Each row is a point. The points of each table are mixes of a few directions, plus a little noise. How many directions does each table use, and how many do they share? Where both have some left over, give the other angles between the two spaces (their principal angles), to ten degrees, smallest first.

First (7 x 2):
[[-1.2 -4.7]
 [ 0.1  0.5]
 [ 0.6  2.3]
 [-1.5 -6.1]
 [ 1.3  5.4]
 [-1.2 -4.9]
 [ 1.8  7.5]]
Second (5 x 2):
[[-0.5 -2.3]
 [ 2.1  8.6]
 [-0.8 -3.2]
 [-1.3 -5.4]
 [ 0.6  2.4]]
Directions: first 1, second 1, shared 1

First, 6 rows:
[[-8.0  5.6 -2.3  4.4]
 [ 0.3 -0.2  0.1 -0.2]
 [ 1.0 -0.6  0.3 -0.5]
 [ 9.9 -7.0  2.8 -5.5]
 [-1.5  1.1 -0.4  0.8]
 [-1.7  1.2 -0.5  1.0]]
Second (6 x 4):
[[-3.1 -3.1 -2.9 -0.5]
 [-6.3  1.6 -3.3  2.1]
 [-5.0 -2.5 -5.4 -0.6]
 [ 5.8  2.4 -0.2 -2.9]
 [ 2.8 -1.1  5.9  1.6]
 [ 5.8  2.6  5.8  0.5]]
Directions: first 1, second 3, shared 1

First:
[[ 2.0  6.6 -4.2 -2.2 -0.6  5.1]
 [ 0.3 -4.6  6.2  1.2  0.6 -5.8]
 [ 0.2 -3.5  1.7  1.4  0.3 -2.7]
 [ 4.2 -2.0  0.2  1.4  0.1 -2.1]
 [ 4.0  0.0 -5.5  1.3 -0.4  2.3]
 [-1.3  3.7  7.9 -3.1  0.1 -2.6]
 [-9.5 -0.1 -6.2 -0.1 -0.1  5.8]]
Second (8 x 6):
[[ 0.8 -1.6 -1.0  1.8  0.3  0.6]
 [-0.2  1.4  2.7 -5.7  3.0 -8.8]
 [ 1.4  1.2  0.1  0.2  0.3  1.0]
 [ 2.8 -3.6 -2.1  3.5  2.1 -0.3]
 [ 6.7 12.1  4.2 -4.9  1.4  1.5]
 [-2.0 -1.2 -0.3  0.3 -1.0  0.4]
 [-3.2 -4.3 -1.0  0.7 -0.4 -1.8]
 [-6.4 -4.1 -2.6  4.4 -5.7  7.4]]
Directions: first 3, second 3, shared 1; angles 30, 50

First (8 x 8):
[[-1.5  0.1  0.4 -2.3 -0.7  1.3 -1.5 -0.5]
 [ 0.4  0.0 -0.2  0.5  0.2 -0.3  0.4  0.2]
 [ 9.2 -0.3 -1.9 13.0  4.2 -8.0  9.2  2.7]
 [-3.6  0.2  0.7 -5.3 -1.8  3.2 -3.5 -1.1]
 [ 1.0  0.0 -0.2  1.5  0.5 -1.0  1.1  0.3]
 [-2.6  0.1  0.5 -3.7 -1.2  2.2 -2.5 -0.7]
 [ 3.8 -0.1 -0.8  5.3  1.7 -3.3  3.7  1.2]
 [-6.5  0.2  1.3 -9.4 -3.1  5.7 -6.6 -2.0]]
Second (8 x 8):
[[ 4.0  0.8  1.1 -1.4 -0.7  2.3  5.7  3.6]
 [ 7.9  4.2 -0.7  1.6 -0.7  2.1  5.7  4.7]
 [-8.0 -5.0  1.4 -2.9  0.5 -1.6 -4.5 -4.1]
 [ 2.2  1.2 -0.2  0.5 -0.2  0.5  1.6  1.2]
 [ 0.5  4.2 -4.8  6.9  1.2 -3.5 -8.4 -3.7]
 [-2.8  0.6 -2.3  3.0  0.9 -2.7 -6.8 -3.8]
 [-0.4 -0.2  0.0  0.0  0.2 -0.2 -0.2 -0.2]
 [-3.2 -5.9  5.3 -7.8 -1.0  3.0  7.0  2.4]]
Directions: first 1, second 2, shared 0; angles 50

First, 11 rows:
[[ 12.2  10.1  -2.6  -0.1   3.9  -3.4  -0.8  -2.8   2.7  -1.9   0.1]
 [-11.4   5.5  -3.9  -0.6  -0.5   2.5   1.6   1.3  -0.8  -6.2  -5.3]
 [  1.9  -1.9   3.0  -0.1  -0.8  -2.0  -0.3   1.3   0.4   1.1   2.6]
 [ -2.3   1.4  -5.7   0.7   1.6   4.7   0.6  -3.3  -0.6   0.0  -4.7]
 [ -3.9  -2.6   7.4   2.1  -0.6  -0.4   1.6   4.2   3.3   1.2   4.7]
 [  1.5  -3.4   8.1   2.5  -0.4  -2.5   0.1   4.0   3.2   2.9   6.6]
 [ -7.0   0.9  -4.7   1.7   1.0   5.3   0.8  -1.3  -0.4  -0.6  -4.6]
 [  2.7  -5.9   6.0  -2.4  -2.0  -2.0   0.8   1.0   0.2   2.6   4.7]
 [ -3.2  -2.3  -4.1   2.9  -0.1   1.6  -2.8   0.0  -2.6   1.3  -2.9]
 [  1.3  -3.1   0.0   1.5  -1.7  -3.7  -4.1   2.4  -3.0   1.3   1.0]
 [  8.2   1.1  -3.4  -8.7  -0.3   0.0   2.4  -6.7  -2.4  -1.4  -2.3]]
Second (8 x 11):
[[ 0.7  0.1  1.5  0.4  0.6  0.4  0.8  0.0  1.5  0.7  1.2]
 [-8.6 -8.0 -3.0 -2.2 -6.0 -2.7 -4.4  3.1 -9.1 -1.3 -3.0]
 [ 6.5  6.6  1.0  1.4  4.5  1.8  2.8 -2.6  6.1  0.4  1.4]
 [-2.0  1.5 -8.5 -2.0 -1.9 -2.0 -4.0 -0.9 -6.8 -3.6 -6.2]
 [ 6.5  7.5 -0.8  1.1  4.4  1.5  2.1 -3.0  5.0 -0.3  0.1]
 [ 4.7  3.5  3.4  1.5  3.4  1.8  3.1 -1.3  6.0  1.4  2.9]
 [-2.4 -4.8  4.8  0.4 -1.3  0.2  0.9  2.1  0.9  2.1  3.2]
 [-5.3 -6.4  1.5 -0.7 -3.5 -1.1 -1.4  2.7 -3.5  0.6  0.5]]
Directions: first 5, second 2, shared 2

First, 9 rows:
[[ 0.4 -0.8 -7.0 -1.0  2.3 -9.4  3.5  5.9 -7.3  1.3  1.1  2.8]
 [ 0.7 -0.6 -3.6 -1.2  1.5 -4.6 -0.1  3.8 -4.5  1.0 -1.4  0.2]
 [ 2.3  0.0 -3.6 -0.9  1.5 -6.2 -2.9  3.1 -7.2 -0.4  0.7  0.7]
 [-4.2 -3.1  2.8  3.3 -3.0  8.1  0.0 -3.3  7.7  0.7  3.3 -5.2]
 [-0.2  0.7  6.5  2.5 -3.0  7.8 -3.6 -7.0  5.8 -3.1  4.3 -1.4]
 [ 0.9  2.8  4.9 -0.9 -0.3  4.3  1.5 -3.7  5.0 -0.7 -3.5  2.4]
 [-2.1 -2.3  0.2  1.1 -1.1  3.5 -0.9  0.2  2.8  1.3 -0.4 -4.2]
 [-1.2  0.7  2.1  1.9 -1.5  2.2  3.7 -3.5  4.0 -1.2  4.0  2.4]
 [ 3.8  2.4 -2.1 -4.4  3.6 -6.0 -1.1  4.6 -6.4  1.2 -8.3  2.7]]
Second:
[[  0.3   2.2   3.6   3.2  -0.9   0.8   1.6  -3.6   2.8  -3.2   2.1   3.5]
 [  2.5  -3.1  -5.8  -3.2   0.1   0.0   1.3   6.0  -2.8   2.8   0.7  -3.3]
 [ -2.7  -1.5  -7.8  -7.4   2.5  -6.4   5.6   2.4  -5.7   6.1   3.0   2.7]
 [  1.7   2.0   3.2   3.6  -1.5   1.5   2.9  -2.7   3.3  -3.9   3.6   3.6]
 [ -0.8   0.4   3.0   1.7  -0.1   1.6  -4.5  -1.2   1.2  -0.9  -3.6  -2.3]
 [ -2.1   2.1   2.7   1.0   0.3  -1.2   0.6  -3.9   1.1  -1.0   0.5   3.3]
 [ -1.5   3.2   5.0   3.4  -0.5  -0.1   1.0  -5.8   3.0  -3.3   1.5   4.7]
 [ -3.3  -3.1  -7.1  -7.6   2.9  -4.5  -1.7   4.5  -6.4   7.4  -3.5  -3.7]
 [  0.4  -2.2   2.1   1.3  -0.2   4.3 -10.4   2.9   0.2   0.2  -8.9  -9.4]
 [  5.6   0.0   1.0   3.9  -2.6   4.0   3.6   1.4   3.3  -4.5   4.7   0.9]]
Directions: first 4, second 3, shared 1; angles 30, 70

First:
[[-0.5 -0.1 -0.6 -0.4 -1.1  0.3 -0.2  1.0 -0.3  0.0 -0.2 -0.1  0.2  0.2]
 [ 0.5 -3.7  0.3 -3.9  1.7 -2.8 -6.9 -2.9 11.2  8.0 -2.9  3.8 -2.6 -2.2]
 [ 0.9 -2.8  7.0  0.3  5.6  2.8 -1.6 -3.7 -5.8 -4.6  0.2  1.2  4.7 -1.5]
 [-3.0 -0.8 -0.9 -1.9 -5.4  4.2  1.5  5.5 -7.4 -4.4  0.0 -0.9  4.1  1.5]
 [-1.6  5.9 -7.0  2.8 -7.3  0.0  7.8  6.6 -4.6 -2.9  2.2 -4.3 -2.0  3.6]
 [ 1.4 -1.6 -0.9 -2.0  2.0 -4.0 -4.9 -3.4 11.6  7.9 -2.0  2.7 -4.2 -1.7]
 [ 2.2  5.4  0.1  6.2  2.3 -0.4  7.1 -0.9 -7.0 -5.7  3.4 -3.8 -0.6  1.7]
 [ 1.6  1.1 -0.2  1.4  2.5 -2.4 -0.1 -2.4  3.6  2.2  0.2  0.1 -2.6 -0.5]
 [-1.1 -3.1  2.3 -2.6 -0.2  2.0 -2.9  0.4 -1.1 -0.5 -1.1  1.7  2.8 -0.7]]
Second, 11 rows:
[[-2.6  0.9  2.0 -0.8  0.1  1.1  1.5  4.3 -1.0 -1.6 -4.2  0.6  4.1  1.1]
 [-3.1 -4.4  6.2 -4.0  0.8 -0.5  0.0  4.6 -0.2 -0.2 -2.2 -2.2  5.9  1.7]
 [-0.1 -5.3  3.4 -3.3  0.3 -1.9 -1.8 -1.0  1.3  1.8  3.2 -2.8  0.5  0.4]
 [ 6.1  2.7 -7.4 16.4  2.4  3.3 -1.7 -2.6 -9.5  1.1 -1.2  1.9 -2.9 -9.2]
 [ 6.4  2.4 -0.7 10.1  3.9  1.3  0.5  0.8 -4.3  1.9 -0.4 -1.5 -3.8 -5.4]
 [ 1.2  3.4 -1.6 -2.9 -0.9 -1.1  1.1 -2.3  4.6  0.0  2.4  0.6 -4.9  2.2]
 [-4.1  2.2  1.9 -4.4 -1.1  0.5  2.2  4.0  1.6 -2.4 -4.0  1.3  3.6  3.6]
 [-1.9 -1.7  0.9 -3.3 -0.9 -0.5 -0.4  0.0  1.1 -0.3  0.2 -0.1  1.6  1.5]
 [-5.1 -6.8 -0.3 -9.9 -4.3 -2.4 -3.3 -5.1  3.9  0.2  4.8  0.4  2.3  3.6]
 [-2.5  5.9 -2.1 -6.9 -3.0 -0.7  2.6 -0.7  6.4 -2.2 -0.1  2.7 -2.8  5.4]
 [ 5.5  0.9 -2.3  8.7  2.5  0.7 -0.9 -2.0 -3.6  2.0  1.4 -0.9 -4.1 -5.0]]
Directions: first 3, second 4, shared 0; angles 30, 60, 60

First, 9 rows:
[[-1.0  0.2 -1.5  0.1 -0.9  1.2  0.2 -0.6  1.0 -1.5 -3.5  1.7  2.3 -0.4
   0.4 -1.2  0.4  0.3  0.0  0.1]
 [ 2.5 -2.6 -0.6 -0.6  2.9 -2.4  3.5  2.3 -3.7 -0.5  2.6 -3.7 -1.8  7.9
  -1.2  3.2 -6.6 -0.7 -3.3  7.8]
 [ 2.0 -1.1  2.0 -4.4  0.7 -0.8 -0.6  3.0 -1.2  4.5  9.6 -4.2 -2.8  0.4
  -1.9 -2.4  1.7 -1.5  3.1 -4.2]
 [-3.3 -1.7 -3.2 -2.4 -2.7  2.2 -1.4  2.0  0.4 -0.4 -5.5  0.4  9.9  1.4
  -0.6 -4.3  1.8 -1.3  4.8 -1.7]
 [ 2.0  0.5  4.3  5.1  3.4 -4.4  0.8 -1.7 -3.3  0.5  3.8 -2.3 -8.9  2.2
   0.6  9.1 -5.6  1.0 -5.8  6.2]
 [ 1.5  6.8 -2.5  3.8 -1.4  4.6  2.9 -6.3  7.6 -7.1 -8.9 10.2 -2.3 -9.6
   3.0 -1.8  4.6  3.5 -6.0 -0.3]
 [ 1.2  4.1 -1.3 -2.4 -2.0  2.5  0.2  4.8  1.2  0.9 -0.1 -1.2 10.7 -3.4
  -3.4 -3.0  7.9 -2.7  5.3 -1.8]
 [-4.6 -2.3  0.7  0.7 -2.1 -0.1 -4.5 -1.2 -0.1  1.6 -2.9  0.2  2.6 -1.2
   1.2 -1.0  0.9  0.1  3.9 -4.9]
 [-0.5 -4.0  2.3 -0.1  1.8 -2.4 -1.0 -2.4 -1.6  2.0  4.6 -1.3 -9.5  2.7
   1.8  1.3 -5.2  1.4 -2.1 -1.3]]
Second, 10 rows:
[[  7.5   5.0  -7.3 -11.0  -0.8   0.8   7.6   3.2  -1.7 -12.4 -11.9   8.4
   17.5   7.6  -1.5  -0.2   9.1   2.0   2.3   6.6]
 [  0.3   0.2  -0.3  -0.4   0.0   0.1   0.4   0.2  -0.1  -0.5  -0.5   0.4
    0.7   0.3  -0.1   0.0   0.4   0.1   0.1   0.2]
 [ -3.4  -2.2   3.3   5.0   0.4  -0.4  -3.4  -1.5   0.8   5.6   5.4  -3.9
   -7.9  -3.5   0.7   0.1  -4.1  -0.9  -1.0  -3.0]
 [  0.7   0.5  -0.6  -1.0  -0.1   0.0   0.6   0.3  -0.2  -1.1  -1.1   0.7
    1.4   0.6  -0.1   0.0   0.7   0.2   0.2   0.6]
 [ -5.0  -3.4   4.8   7.2   0.5  -0.6  -5.0  -2.1   1.2   8.2   7.9  -5.6
  -11.6  -5.0   1.0   0.1  -6.1  -1.3  -1.5  -4.4]
 [ -1.2  -0.8   1.1   1.7   0.2  -0.1  -1.1  -0.5   0.2   1.9   1.9  -1.3
   -2.7  -1.1   0.2   0.0  -1.4  -0.3  -0.3  -1.0]
 [  0.7   0.5  -0.7  -1.1  -0.1   0.0   0.7   0.3  -0.1  -1.1  -1.1   0.8
    1.6   0.7  -0.1   0.0   0.8   0.2   0.2   0.6]
 [ -3.0  -2.1   2.9   4.4   0.3  -0.3  -3.1  -1.2   0.7   5.0   4.8  -3.4
   -7.0  -3.0   0.7   0.0  -3.6  -0.8  -0.9  -2.7]
 [ -1.0  -0.6   1.0   1.5   0.1  -0.1  -1.1  -0.4   0.2   1.7   1.6  -1.2
   -2.3  -1.0   0.2   0.0  -1.2  -0.3  -0.3  -0.9]
 [  4.3   2.9  -4.3  -6.5  -0.5   0.4   4.4   1.9  -0.9  -7.2  -7.0   4.9
   10.3   4.4  -0.9  -0.2   5.3   1.2   1.3   3.9]]
Directions: first 5, second 1, shared 0; angles 30

First, 9 rows:
[[  1.8  -2.8  -5.4  -1.6   6.2  -1.0  -0.3  -2.5  -1.9  -9.2   3.8  -2.4
    0.3  -0.9   2.4  -1.1  -0.7   0.6  -3.4   6.7   0.6   1.0   1.4  -0.8]
 [  6.8   3.0   2.5  -1.9  -9.9   1.5   2.1  -1.2   2.2   8.8   2.6   0.2
   -1.9   2.4  -0.3   1.3   4.1  -3.4  -3.3  -5.8   5.1  -0.1  -0.8   2.3]
 [  5.9  -0.8  -4.8  -4.1   4.0   0.8  -0.3  -2.5   1.9  -2.3   5.7   0.0
   -2.0  -0.8   0.0  -0.9   5.4  -3.0  -6.1   2.3   4.5   0.2   2.3  -0.7]
 [ -3.7  -2.4  -1.6   2.7   1.8  -2.1   0.4  -0.7  -5.3  -8.9  -1.2  -4.0
    2.4   0.2   4.1  -0.1  -7.5   4.5   2.2   6.1  -3.7   1.0  -1.3   0.3]
 [ -6.4  -2.4  -2.8  -0.4  14.3   0.0  -4.0   2.6   2.9  -4.0  -2.0   4.1
    0.1  -4.3  -4.1  -1.7   2.5  -0.2   2.2   2.3  -3.4  -0.9   2.7  -4.1]
 [ -4.8   2.3   6.9   4.2  -7.8  -0.1   0.8   3.0  -0.8   6.8  -6.3   0.8
    1.3   1.6  -0.7   1.3  -4.5   2.3   6.2  -5.3  -3.6  -0.5  -3.1   1.2]
 [  0.2   0.4  -0.9  -2.9   6.7   1.8  -2.4   1.4   5.6   4.5   0.8   5.0
   -2.0  -2.5  -5.1  -1.0   7.6  -3.8  -1.3  -2.9   1.5  -1.2   2.7  -2.4]
 [ -0.2   0.7   3.1   3.9 -10.9  -1.8   3.3  -1.3  -6.3  -2.2  -1.9  -5.7
    2.4   3.8   5.8   1.5  -9.3   4.6   2.5   1.6  -1.8   1.2  -3.9   3.5]
 [  0.5   1.9   3.0   0.1  -4.2   1.0   0.2   1.1   2.2   6.7  -1.2   1.9
   -0.8   0.5  -2.0   0.8   2.0  -1.5   0.9  -4.7   0.9  -0.6  -0.5   0.5]]
Second, 9 rows:
[[  5.0  -0.3  -1.3  -2.7  -2.6   0.9   3.9  -2.3  -0.6  -3.9   3.7  -1.5
   -0.7   2.3   1.2   0.5   0.5  -0.6  -1.9   2.2   1.6   2.6  -0.1   2.2]
 [  2.2  -1.0  -5.7  -1.8   8.8  -1.3  -6.4  -1.3   2.3   1.3   3.8   0.9
   -1.7  -4.4  -0.2  -2.0   6.1  -3.4  -7.0   0.8   4.9  -3.8   3.4  -3.8]
 [  4.2   1.6   1.1  -7.4   4.1   5.8   3.6   1.9  10.1   5.9   2.6   8.8
   -4.0   0.1  -9.7   0.1  13.1  -6.8   0.2  -5.6   1.9   2.5   3.1  -0.1]
 [  0.5   0.3   2.0  -0.8  -3.2   1.3   3.3   0.4   0.4  -0.4  -0.7   0.6
   -0.1   1.9  -1.0   0.8  -0.6   0.3   2.4  -0.6  -1.2   2.0  -0.9   1.6]
 [ -3.5   0.7   1.5   0.8   3.0   0.3  -2.6   2.5   2.5   4.6  -2.8   3.2
   -0.3  -2.0  -3.1  -0.4   2.3  -0.8   2.0  -3.2  -1.1  -1.5   0.7  -1.8]
 [ -4.5  -1.0  -2.0   4.7   4.0  -3.9  -7.4   0.2  -3.1   0.8  -2.1  -2.5
    1.6  -3.8   3.5  -1.4  -3.3   2.0  -1.8   1.2   0.1  -4.7   0.3  -3.2]
 [ -4.2  -0.3   0.1   3.8   1.3  -2.3  -4.0   0.8  -2.1   0.9  -2.7  -1.2
    1.4  -2.0   1.8  -0.6  -3.3   2.0   0.7   0.1  -1.3  -2.8  -0.4  -1.8]
 [  3.5   1.2   5.0  -2.3 -12.2   3.3  12.1  -0.6  -1.4  -4.6  -0.1  -1.5
    0.5   7.5   0.0   2.9  -4.4   2.0   6.1   0.6  -3.3   7.5  -3.6   6.5]
 [ -3.0  -1.2  -0.8   5.7  -3.6  -4.3  -2.6  -1.5  -7.9  -4.6  -1.9  -6.9
    3.1   0.2   7.8  -0.1 -10.2   5.2  -0.1   4.3  -1.5  -1.7  -2.6   0.3]]
Directions: first 3, second 3, shared 2; angles 60

First (8 x 32):
[[ -4.1   5.8  -0.7  -1.1   2.7   6.2  -0.3  -3.9  -1.5   3.9   1.4  -2.5
   -8.0   0.6  -4.2   4.4   1.0 -10.2   2.3   6.3   5.7   2.9  -2.5   0.4
    2.0   2.3  -2.3   1.1  -7.3   4.8   6.4   4.1]
 [ -2.1   3.6  -0.5   1.7   3.2   3.6  -0.9   1.2  -3.9   1.6   0.4   4.1
   -6.3  -0.2  -3.7   3.4   0.6  -8.3   2.5   2.5   4.3   1.3  -1.9   1.2
   -1.5   1.3  -1.5  -1.7  -3.8   2.8   1.6   2.2]
 [ -2.0  -5.0  -1.2   2.9  -2.5  -3.0   0.0  -1.2   4.9   0.5   1.8  -1.0
    7.0   0.7   5.4  -9.1   0.1   8.8  -2.3  -3.1  -1.4  -5.1   0.9  -3.0
    1.9  -0.2  -4.0   4.7   4.0  -4.1  -5.0  -3.0]
 [  0.3  -3.4   0.1   4.8  -0.1  -2.9  -0.8   4.5  -1.4  -1.7  -0.6   6.8
    3.3  -0.9   1.8  -4.1  -0.4   4.0  -0.1  -4.3  -1.4  -3.4   0.8  -0.3
   -2.7  -0.8  -0.7  -0.8   4.4  -3.1  -6.3  -2.7]
 [  2.5   2.2   4.6  -3.5  -1.6   0.5   0.6  -1.9  -0.3  -2.2  -4.2  -5.2
    0.3  -1.7  -2.3   4.8  -1.8   1.1   0.1   1.3  -4.9   4.3   2.4   0.7
    1.6  -0.7   7.1  -2.5  -0.1   1.3   5.1   0.2]
 [  4.1  -3.6   0.9  -2.1  -2.8  -4.6   1.0   1.0   2.2  -3.0  -1.4  -2.2
    6.0  -0.1   2.8  -1.3  -0.8   7.9  -2.3  -3.5  -5.3  -0.4   2.2  -0.1
   -0.3  -1.9   3.3  -0.8   4.6  -2.8  -2.1  -2.3]
 [ 10.2   0.3  -7.9 -10.6   2.3  -4.1   2.8   4.9  -2.2  -1.7   3.8   1.3
   -4.8   3.7  -0.7  10.2   3.0  -6.6  -2.0  -0.9   3.0   4.3  -3.2   5.5
   -6.0  -1.7   0.8  -5.4  -1.6   2.4   0.3   4.0]
 [ -9.0   0.3   4.5   8.0  -1.2   4.0  -2.1  -4.7   2.3   2.7  -1.3  -1.4
    2.4  -2.0   0.7  -8.2  -1.6   3.3   1.6   1.9  -0.1  -3.6   1.4  -4.4
    5.0   1.9  -3.0   5.5  -0.3  -1.3  -0.1  -2.3]]
Second (8 x 32):
[[-11.5   4.2  14.5   9.9  -3.3   7.8  -3.3  -8.5   1.0   0.8  -8.7  -6.4
    3.1  -6.5  -3.4  -5.7  -5.3   4.9   3.8   4.4  -6.5   0.1   5.4  -5.9
    9.0   2.2   5.7   3.9  -0.8  -0.1   6.5  -3.4]
 [ -8.0   4.9   9.1   3.4  -2.1   7.1  -1.6  -9.0   2.0   1.9  -5.1  -9.2
    0.0  -3.5  -3.2  -1.5  -3.1   0.9   2.3   6.0  -3.1   2.1   3.1  -3.8
    8.2   2.0   3.7   3.6  -3.6   1.9   8.3  -0.4]
 [  4.7  -2.8  -5.4  -2.1   1.3  -4.1   0.9   5.1  -1.2  -1.0   2.9   4.9
   -0.2   1.9   1.8   0.9   1.8  -0.7  -1.5  -3.2   2.0  -1.2  -1.9   2.2
   -4.7  -1.1  -2.3  -2.1   1.9  -1.0  -4.6   0.3]
 [  0.2  -2.9   1.0   4.8  -0.1  -2.6  -1.2   4.8  -1.9  -2.0  -1.2   7.0
    3.1  -1.3   1.2  -3.6  -0.7   3.8   0.2  -4.5  -1.9  -2.9   0.9  -0.1
   -2.7  -0.9   0.2  -1.3   4.6  -2.9  -5.9  -3.1]
 [  4.5  -2.0  -5.2  -2.6   1.3  -3.5   1.0   4.0  -0.7  -0.9   3.0   3.8
   -0.6   2.0   1.6   1.4   1.9  -1.1  -1.4  -2.5   2.2  -0.6  -1.9   2.1
   -3.9  -1.0  -2.0  -1.7   1.1  -0.6  -3.7   0.7]
 [  4.7  -1.8  -6.0  -4.2   1.2  -3.3   1.2   3.7  -0.5  -0.3   3.6   2.7
   -1.2   2.6   1.4   2.3   2.1  -2.1  -1.5  -1.9   2.8   0.1  -2.3   2.3
   -3.7  -0.9  -2.2  -1.7   0.1   0.0  -2.7   1.3]
 [  6.5  -1.5  -8.7  -7.4   1.9  -3.6   2.2   3.4  -0.1   0.0   5.6   1.7
   -2.7   4.0   1.7   4.3   3.2  -4.1  -2.3  -1.4   4.4   0.8  -3.5   3.5
   -4.4  -1.0  -3.4  -1.8  -1.2   1.0  -1.8   2.8]
 [ -1.1   1.9   0.5  -2.3  -0.1   2.2   0.4  -3.5   1.2   1.3   0.0  -4.7
   -1.6   0.4  -1.0   1.5   0.1  -1.7   0.3   2.8   0.5   1.7  -0.1  -0.4
    2.5   0.7   0.4   1.2  -2.6   1.6   4.0   1.3]]
Directions: first 4, second 2, shared 2
